Each row of a before or after table is a point. The points were changed in one or more steps. Then noise was added and the rows were shuffled. The steps act on columns, c1 being the first. Name the steps. A step turns or swaps two columns, mirrors them in a line or flattens them onto one, adds a multiple of one to another, or multiplies or shifts one. Angles are multiples of 10 degrees, from the lower column toward the higher: turns from -170 to 170, lines from 10 to 170 but not 90. Use the fewest steps. Two steps may share a column if one is a turn and the other turns, adds or multiplies; they go together, in the order done. Otherwise the lowest column goes first.

Before, 9 rows:
[[  6  -1   0]
 [-14   7 -15]
 [  1  -1   1]
 [  6   3  -3]
 [ 10   0   1]
 [  0   8   4]
 [-13   4  -8]
 [  0  18   5]
 [  7  22  10]]
After:
[[ -4   0   2]
 [ -1   4   6]
 [ 60   7  -3]
 [-10  -2   6]
 [-36  21   3]
 [ 39   4  -7]
 [-11   8  -1]
 [-18   1   8]
 [-13  19  -1]]
Steps: turn c1 and c3 by 120 degrees; multiply c1 by 3

Before:
[[-34 -15   7 -26]
 [-10 -42 -22  -7]
 [-13  -2  13   5]
 [  6 -24  30 -14]
 [  7   2  15 -14]
 [  4  -9  30   8]
 [-41   8   0   1]
 [  3   0  -8  -5]
 [-15 -15  29  36]
 [-27 -42  27  -9]
 [-32 -60  43   9]
 [ -8   8 -23 -10]]
After, 12 rows:
[[-11 -19  22 -10]
 [ 32   5 -10  47]
 [-13  30  21 -13]
 [ 20  -7 -23 -17]
 [ 39 -19   2 -11]
 [ -8  23   5  -5]
 [ 24   3  20 -30]
 [  5  22 -15 -15]
 [ 19  16   2   8]
 [ 25  26  33   3]
 [ 54 -40  -3  13]
 [ 20  12 -22   9]]
Steps: turn c1 and c3 by -130 degrees; shift c2 by 20; multiply c4 by 1.3

Before (10 x 8):
[[  5  19  10  33  -1  10  15 -22]
 [ 12  -1 -18   6   5  26  -5   9]
 [ -5   8 -13  26 -26  17 -19  15]
 [  6  -7  -4  -7 -11  -1  34  -9]
 [ 27   2 -40  -1  30 -11   8 -18]
 [-20 -10  -8  25 -17  19  -5   0]
 [ -3  17 -19  28  16 -18   3  20]
 [-15   0  -2  60   8  15  21  16]
 [-17   1  15  -5 -10  20  -9   8]
 [ 14  -8  19  24   4  -3  17 -12]]
After:
[[ 13  -9  -1 -19 -16  -8 -19   2]
 [ 15   6  -3 -10  -4  20  22 -12]
 [ 27  19 -20 -15  29   2 -36  -5]
 [-20  -1   2  -7 -34  10 -10  -9]
 [-16  -7  12   0 -15 -14  12   4]
 [-14 -14 -15 -32 -28  46   3   6]
 [  5  28  -6 -16 -22  22  14  10]
 [ -6 -12   8   2 -38  17 -17  12]
 [ -2 -10  -9 -11  11  33 -16  23]
 [  6   8 -24  11  -2  -4   6 -11]]
Steps: turn c2 and c8 by 70 degrees; multiply c7 by 0.7; turn c3 and c7 by 70 degrees; turn c4 and c6 by 120 degrees; turn c4 and c5 by 50 degrees

Before:
[[ 15  -3 -32   0  -3   3  30 -16  -5]
 [ 19   5 -26   5   9  -6  -7   2 -18]
 [ -5   7  48  18   3 -42  -4 -12 -10]
 [  3  -3  38 -11  -5  -1 -16 -16   0]
 [ 13   8  35   6 -18 -51  -7   9  24]
 [  6  30  -4   3  20  35   9 -19   4]
 [ 16  -9 -27  27   3  30  13   2  -5]
 [ 34  -1  -9   1  36  28  30   4 -23]]
After:
[[ 10   3  38  20  -6 -18  16 -17   1]
 [ -7  -5  21   7  -2  13  22   0  22]
 [-10  -1 -52   6  11  35  10   2 -31]
 [ 27  -3  30 -10  -5   9  14 -14   4]
 [-15  -1 -39 -15  -5  -4   3  -4  -2]
 [ -5 -11 -60   4   0  22  -4 -18   6]
 [ 11 -13  18 -10  33 -32   6 -15  15]
 [ 32   3  24   1   4 -21  34   1  44]]
Steps: swap c1 and c7; turn c5 and c9 by 130 degrees; turn c2 and c5 by 140 degrees; turn c3 and c6 by -160 degrees; turn c4 and c8 by -40 degrees

Before, 11 rows:
[[ 15  47 -42 -13   9  16 -17  -5 -56 -48  -8  -6]
 [-31 -33  -5  -3 -10  15  16 -38  16   5 -45  34]
 [ -8 -51 -17 -18  -9 -10 -16 -27  11   2   0   3]
 [-27 -43 -15  16 -10  26  16 -34  -2  30   2  17]
 [ 29  58 -53 -12  -4 -20  36  -2 -38 -48  -4 -17]
 [-10  -7  13 -20  20   8  10 -56  10  25  -4  23]
 [  3  -9  -9  53  -4  -7   2 -10 -10 -54  -6  -8]
 [  1 -33 -20  47  15 -28 -12  27 -21  -5 -22  14]
 [ 16 -49  18  16  -3  10  26  27   2 -28 -20 -46]
 [ 33 -23   9  20 -28  10   4  22   0 -27  -1   7]
 [  9  60 -44  13  -8  -5  -5  -6  -8 -16 -23 -25]]
After, 11 rows:
[[ 10 -51 -21 -18   7 -10 -22 -26   5  -2   1  10]
 [  7  60  13  13 -10  -5 -40  -6  15   1 -27 -23]
 [  0 -48 -37  17 -17  12  29  27  36  -6 -34 -28]
 [-17  -8  -5 -21  14   0  16 -56 -11  23  13  22]
 [ 21 -23 -10  20 -38  16  10  22  -6 -15 -18   5]
 [ 15 -33 -34  -2  29   2   3 -38 -17  37 -32  35]
 [  0  58 -29 -12 -29  -7 -29  -1 -11 -40 -35 -40]
 [-15 -32 -17  47   1 -31 -23  27 -25  -1 -20  -7]
 [  3  -9 -11  52  -5   6  -8  -8   0 -38 -40 -13]
 [-12  48  18 -14 -13  27 -46  -6 -32 -24 -37 -47]
 [ 14 -43 -44  16  25  17  -6 -33 -14  29  21  10]]
Steps: mirror c1 and c5 in the line at 130 degrees; turn c3 and c7 by 60 degrees; add 0.5 times c2 to c3; turn c10 and c11 by 40 degrees; turn c6 and c10 by 20 degrees; turn c9 and c12 by 50 degrees

Before, 10 rows:
[[ 11  21 -22  34   0 -37 -26  -6 -15   8 -17  24  11  41]
 [-20 -13 -14 -17  44   9 -15  24 -26   5 -11  32 -18 -11]
 [-45  27  23  23  34  24  20 -20  25   5 -23 -21 -13  22]
 [-23  -2 -43  -2  31 -37   1  38  -8 -18   8   6 -34 -19]
 [ 17 -22 -37   7  -3   5  27 -29  -1 -41  -6  33  24 -22]
 [ -7 -26  26  15  46  -4  18 -17  33 -14  -8 -19 -17  -4]
 [ 23  16 -25  -1 -16   5 -23 -23  17 -29  -4 -21 -19 -27]
 [  4  -3  12   9  -3 -33 -30 -32 -27 -39  39  43  25  33]
 [-31  -3 -10 -16  29   5  24 -18 -31  23   0  16  -8  16]
 [-14 -17 -35  30  24  17  27   0 -31 -12  41  -2   3  12]]
After, 10 rows:
[[-25 -29  53 -15  -3  11 -19  -9  -2  17  13  34  -7 -16]
 [ 24  -6   9  27  57  14   8  44 -25 -12   2  32   5 -12]
 [ 36  30 -22 -16  45  24 -34   0  25   8 -31 -21  17   5]
 [  5 -11   8 -21  -4 -49  30 -13 -27  39   0  42 -12  36]
 [  1 -18 -15   4  60  -1 -20   3  33  25  -2 -18  29  -9]
 [  5 -17  37 -21  31   2 -29  20 -31  -7  17  -2  23  44]
 [ 21   0  -4  18  37   1 -33   3 -31 -25 -12  16  -4  12]
 [-13  22  35   9 -21  11  30  -2  18  13  17 -21   9 -18]
 [ 22   9  46  22  40 -33  -9  58  -8  -6  20   6  24 -18]
 [ -1  16  15 -38   0 -39  27  14 -15 -18 -42  24   9   0]]
Steps: turn c1 and c7 by 160 degrees; turn c2 and c13 by 20 degrees; turn c4 and c13 by 140 degrees; turn c3 and c10 by 150 degrees; multiply c5 by 1.3; turn c11 and c14 by 50 degrees; turn c6 and c14 by 20 degrees; shift c8 by 20
